Rows are points. A path goes straight from each point to the next, and from the last back to the first. The post is the endless flat space through its rows: a point in 2 columns, a line in 3, a plane in 4, and so on, so that a path can go around it. Count how often the path circles the post. Going back the other way cancels.
In the rows, 128 means zero.

Post (1 x 2)
[[129 122]]
Path (27 x 2)
[[105 153]
 [124 148]
 [ 92 147]
 [111 107]
 [136  58]
 [190  81]
 [119 103]
 [ 92 127]
 [ 95 150]
 [153 173]
 [182 126]
 [172  74]
 [ 97  72]
 [ 90 130]
 [121 146]
 [144 156]
 [ 99 164]
 [ 86 139]
 [107 188]
 [154 136]
 [161 134]
 [124 148]
 [127 186]
 [165 140]
 [166  99]
 [138  73]
 [ 82 116]]
Times around: 2

Post (5 x 6)
[[100 168 117 107 132 104]
 [127 145 141 148 113 136]
 [ 97 141  95 127 107 107]
 [173 113 143 157 163 125]
 [183 154 129 169 123 165]]
Path (27 x 6)
[[127  80  81 170 128  49]
 [177 155 144 185 101 148]
 [133 142 101 150 134 119]
 [ 87 163 129 157 122 147]
 [103  96 138 138 114 134]
 [195 202 165 113 106 172]
 [154 149  48 140 104  95]
 [167  72 144 118 153  75]
 [119 150 126 120 103 122]
 [132 163 119 142 103  98]
 [116 127 166 171 140 109]
 [144 183 107 109 184 132]
 [100 163 154 162 147 162]
 [ 80  99 100 127  99 126]
 [164 154 175 140 110 145]
 [192 127 168 175 115 112]
 [115 213  45 115 172  89]
 [ 85 172 108 135 121 133]
 [ 96 171 120  98 129 138]
 [124 157 156 114 103 113]
 [144 111 117 166  94 101]
 [132 161 183 146 182 120]
 [127 188 139 171 109 162]
 [118 166 148 126 128 177]
 [121 219 190  91 106 177]
 [153 120  82  90 181 107]
 [187  83 123 169 127 119]]
Times around: 4

Post (10 x 11)
[[138 147 118 167  70 168 161 123 162 112 119]
 [138 144 113 131 121 113 112 114 145 166 156]
 [121 140 131 145 102 119 155 152  75 148 120]
 [119 170 171 130  96 153 158 115 144  95 131]
 [133 151 156 167 151 171 131  70 139 103 145]
 [117 138 114 127 100  79 136 167  32  85  95]
 [149 128 137 103 163 126 121 165 145 106 107]
 [150 152  99 118 143 137 131 120 118 168 177]
 [127 150  91 172 137  80 135 185  74 136 145]
 [146 122 181 168  77 193 141  83 140  92 159]]
Path (23 x 11)
[[154 178 157 177 103 132 159 111 140 142 151]
 [132 167 122 107 124 124 137  98 167 123 131]
 [132 100 131 128 104 135 112 100 123 117 119]
 [122 139 138 139  56 163 151 109  62 167 155]
 [145 141 169  68  92 115 133 174 125 156 117]
 [181 114 109 204  72 159 147 108 144 139 178]
 [122 100 113 121 135  69  87  82  98 150 158]
 [112 186  74 141 187 156 140 162 124 140 157]
 [112 150 127 169 117 130 175 206  87 116 132]
 [118 179 110 149 178 115 152 142 181 163 140]
 [129 131 149 124 124 111 121 100 100 128 135]
 [ 90 149 122 125 111 110 157 190 146 130 122]
 [103 203 130 160 165 146 153 162 132 100 108]
 [166 174 105  97 112 115 133 178 211 168 103]
 [185 122 146 180 156 180 185 150 106 150 207]
 [123 107 110 148 107 130 130 123 143 141 129]
 [161 144  69 177 121 200 165 145 142 138 175]
 [142 148 129 124  99 121 142 180  88 133 150]
 [188 128 116 151  65 146 189 220 188 177  91]
 [105 203 126 140 181 112 162 112 188  91 137]
 [158 127  66 118 120 149 107 106 173 115 165]
 [152  82 134 191  45 194 172 109  98 118 132]
 [145 128 145 161 185  68 132 131  34 148 173]]
Times around: 3

Post (17 x 18)
[[ 88  89  88 144 136 114 118 109 103 155 147 144 141 103 146 172 162 128]
 [137 180  89  80 114 114 157 114 114  98 137 150 118 165 105 115 117 145]
 [ 97 131 143 153 113 161 125 107 131 164 152 148 130 111 120 172 108 118]
 [104 113  88 116 118 137 103 116 164 132 127 131 136  99 122 153 162 104]
 [ 83 124 107 126 121 141 146 112 143 159 135 105 149 118 158 173 144 114]
 [153 100 138  70 151 107 138 114 138  85 100 137 118 111 136  99 104 119]
 [123 165  96 122 129 113 122  95 122 137  95 117 116 195  91 131 118 141]
 [ 56 127 111 108 114 140 107 124 141 146 147 132 128  87 141 107 141 120]
 [127 125 120 106 130 154 128 100  89 134 139 118 138 118 116 148 159 102]
 [133 169 118  73  65  94 137 101 117 170 140 133 148 179 100 141 120 142]
 [170 122 143  76 177 104 130 101 147 112 119 106 104 111 119  99 128 175]
 [145 182  95 107 107 110 143  90 131 124 120 118 142 158  95  97  84 144]
 [105 139 137 138 128 147 123 117 129 128 136 134 171 138 141 160 169 129]
 [143  95 119  63 181 113 136  93 149 105 144 118 130 121 112  97 112 115]
 [ 81 100 109 102 114 165 105 110 128 137 133 130 162 120 146 159 133 159]
 [128 172 108  92 127 123 100 137 120 147 138 126 148 166 118 142 103 125]
 [174  87 140  73 165 114 155 138 116 145 105 131 123 114  80 101 123 138]]
Path (31 x 18)
[[101 155  54 144 171  93  43 158 144 141 116 132 136 172 179 138 160 119]
 [146 127 108 118 188 170 126  96  68 143 144 132 170 139 112 170 156  90]
 [ 77  95  76 104 153 135 102  84 178 141 103 123  91 120  71 109  76  99]
 [131  99 120  57 124 143 126 111 129 116 122 133 150 155 115 178 122 112]
 [ 91 144 136  67  86 133 160 115 120 143 163 124 147 130 123 102  97 121]
 [159 136  88 107 121 126 144  94  94  98 127 117 152 190 119 138 140 110]
 [ 61 124  56  94  85 107 158 133 128 133 122 100 152 114 195 140 138 127]
 [115 169 123 102   7 154 174 105  68 210 183 162 116 139 100 150 143 126]
 [100  96 113 145 169 122 108 138 102 172  95 129 134 128 140 138 156 203]
 [ 94 166 101 133 177 141 131 117 119 148 142 149 145 162 123 171 114 180]
 [111 148 124 124 118 127 111 119 165 129 105 111 145 129 115 183 190  98]
 [ 98 130 118 160 123 150 138 118  98 157 135 105 124 133 107 183 124 120]
 [112 149 137 110 100 198 120 123 154 132 129 118 124 136 105 110 105 141]
 [ 91 109  69 142 165 135  96 125 126 169 136 126 128 106 125  80  99  71]
 [159 110  87  83 161 111  83 113  95 129 126 127 144 129 119 150 180 148]
 [ 84 106  92  76 180 132 118 123 120 165 131 124 139 121  66 117 156  72]
 [123 109 152  46 144 128 137 144 152 176 123  99 135  83  59 105 105  84]
 [ 96  62 108 112 170 119 128 143 113 154  96 120  97 130 125 210 147 119]
 [140 147 157  69 101 157 129 104 137  99 179 105 146 119 125 135 107 116]
 [133  69  93 112  93 102 101 102 116 167 164 183 140 136 139 192  69 178]
 [133 166  91  45 100  95 101 139 169 112 134 138 166 140 179 105 158 125]
 [116  93 107  22 163 114 129 135 121 120 109 131 151  89 139  86 140 116]
 [116  82 130  53 155 134  80  94 159  87 105 126 124 107 128 121  76  94]
 [ 68  84  73  48  95  78  98  83 159 108 153 128  91  72 147 105 154 170]
 [173 131  92 112 106 136 113 155  87 138 129 159 114 159  71 155 101 185]
 [ 74 144 102  97  65 133 133 130 176 154 107 129 128 132 143  86 121 147]
 [191 134  96  43 136  94 202 112  70 173 173 118 152 136 119 127 146  65]
 [158 124  99 121 246  71  92  83 105 106  98  95  97 151 135 135 187 141]
 [128 117 132  72 146 139 131 116 170 100 133 131 128  92  96  97 136 137]
 [ 93 100 104 106 103 111 117 115 157 130 137 100 154 101 119 123 153 106]
 [ 91 116  83 121  94 125 108 112 147 174 116 118 119 169  91 152 160 126]]
Times around: 5

Post (17 x 18)
[[182 110 118 132  90  93 116  86  88 114 111 117  86 154  92 108 113 136]
 [142  94 122 140 138 157 125 198 140 119 146 131 140 138 211 129 150 111]
 [142 107 135 134 126  97 121  94  80  80 112 136 107 124  88 116 170 150]
 [136 186 127 130 112 131 128 133 172 164 125 162 171 115 103 100 112 152]
 [138 123 176 118  81  85 111 110 105 113 130  64 102 123  98  85 155 138]
 [120 195 136 105 162  71 158 139 179 152 169 146 149 147 120 149 119 107]
 [100 154  81 106 172 161  99 168 130 145 140 105 166 142 218 116 165  89]
 [133 147  98 138 122 148 152 175 116 108 118 105 125 101 214 140 148 149]
 [116 157 154  93 184 116 154 161 142 165 113 134 176 135 151 120 110 126]
 [119 173 130 119 175 130 128 153 180 121 162 115 181 188 137 135  91 125]
 [135 146 110 107 155  88 115 178 163 162 141 106 178 137 121 148 122 145]
 [111  89 126 146 121 103 130  93 150  85 103  84 107 126  98 113 140 137]
 [107 103 105 171 156 160 106 191 118 157 172  87 131 107 213 108 148 135]
 [120 163 103 144 146 127  90 193 126 123 140 133 124 103 204  98 126 127]
 [131 122 145 171 102 100 108 113  96  92  94 107  88 162  91 123 148 117]
 [ 93 162 154  96 131 101 120 128 138 134 143 149 160 138 120 184  90 133]
 [152 117 105 133  93 136 141 143  93  86 116 110  90 123 100 110 122 118]]
Path (31 x 18)
[[193 135 158  71  94 120 106 135 100 166 187 134 178 176 115 183 117 150]
 [110 154 110 104 146  64 102 156 133 129 113  91 110 104 172 129 135 138]
 [113 136 106  87 100 118 128 140 124 118 112 122 123  81 129  76 156 150]
 [127 138 126 129  91 124 112 120 104 191 115  66 134 162 149  66 102 117]
 [164 134 100 131 109  94  86 158 156 113 168 151 149 143 131 135  88 143]
 [156  71 198 134 116 125  83 144  66 185 117 156 147  87 164  39 107 154]
 [180  74 159 176  55 153  98 145  96 175 135 130 125  92 144 117 113 168]
 [137  94 120 183 135 121  63 157  98  75 140 124  96 156 193 177 144 145]
 [113 159  76 155 119 147 108 173 122 138  88 135 103  91 147  84 145 155]
 [ 92  98 177  74 108 140 144 151  94 117 101 151 146 107 132 150 138 117]
 [ 83 123 130 123 194  71  94 150 125 100 121  95 132 156 157 119 159  95]
 [146 132 131 132 150  71 164 159 119  85 159 120 100 127 130 141 193  91]
 [135 168  36 163 179 146 116 136 130 192 132 161 187  66 120  97 128 160]
 [111  89 162 117 173  54 132 100  98  65 131  97 147 178  71 116 178 114]
 [ 99  90  81 142  38 141  19 178 113 147 152  51 117 145 156 102 130 118]
 [165 144  75 100  62 121 112 106 112 183 117 173 139  93 125  87 163 189]
 [ 95 136  69 147  98 128 130 153 187 114 143  75 163 161  89 162  67 136]
 [162 118  97  95 132 165 161 130 126 117 118 121 179 154 140 145  94 135]
 [119 192 117 123 154 140 117 116 134 100  92 186 185 181 147 140 120 130]
 [151 108  76 213 138 161 112 173 148 111 125 191 139 142 163 105 156 197]
 [171 147 125 132 168 110 156 106 172  70 152 188 107 200  98  95 111 103]
 [130 171 115  98 177 119  95 124  94 202  88 108 136  91 157  70 138 124]
 [156 120 127 174 187 160  75 225 187 191 144 123 193 160 132  31 125 107]
 [100 108 167 139 108 127 108 119 158 167 198 119 158 168 107 150 107 101]
 [195  92  84 126 130 134 153 182 133 175 189 168 197  83 157 146  95 171]
 [128 167 137 111 140 117 155 145 117 179 150  81 130 134 100 132 127  80]
 [150 139 101 123 125 128  96 135 171 207 170  97 157 156 120 136 159 134]
 [ 58 136 104 141 135 129 115 143 155  94 107 129 117  42 125  84 129 180]
 [ 83 122 123 190 156 154 114 180 184 105 129 170 158 120 178  95 148 155]
 [132 132  75 149  52 145 112 120 143 162 127 123 160  95 113 109 100 148]
 [129 120 134 199 133 148  44 198  79 147 180  64 132 139 156 118 107 119]]
Times around: 2
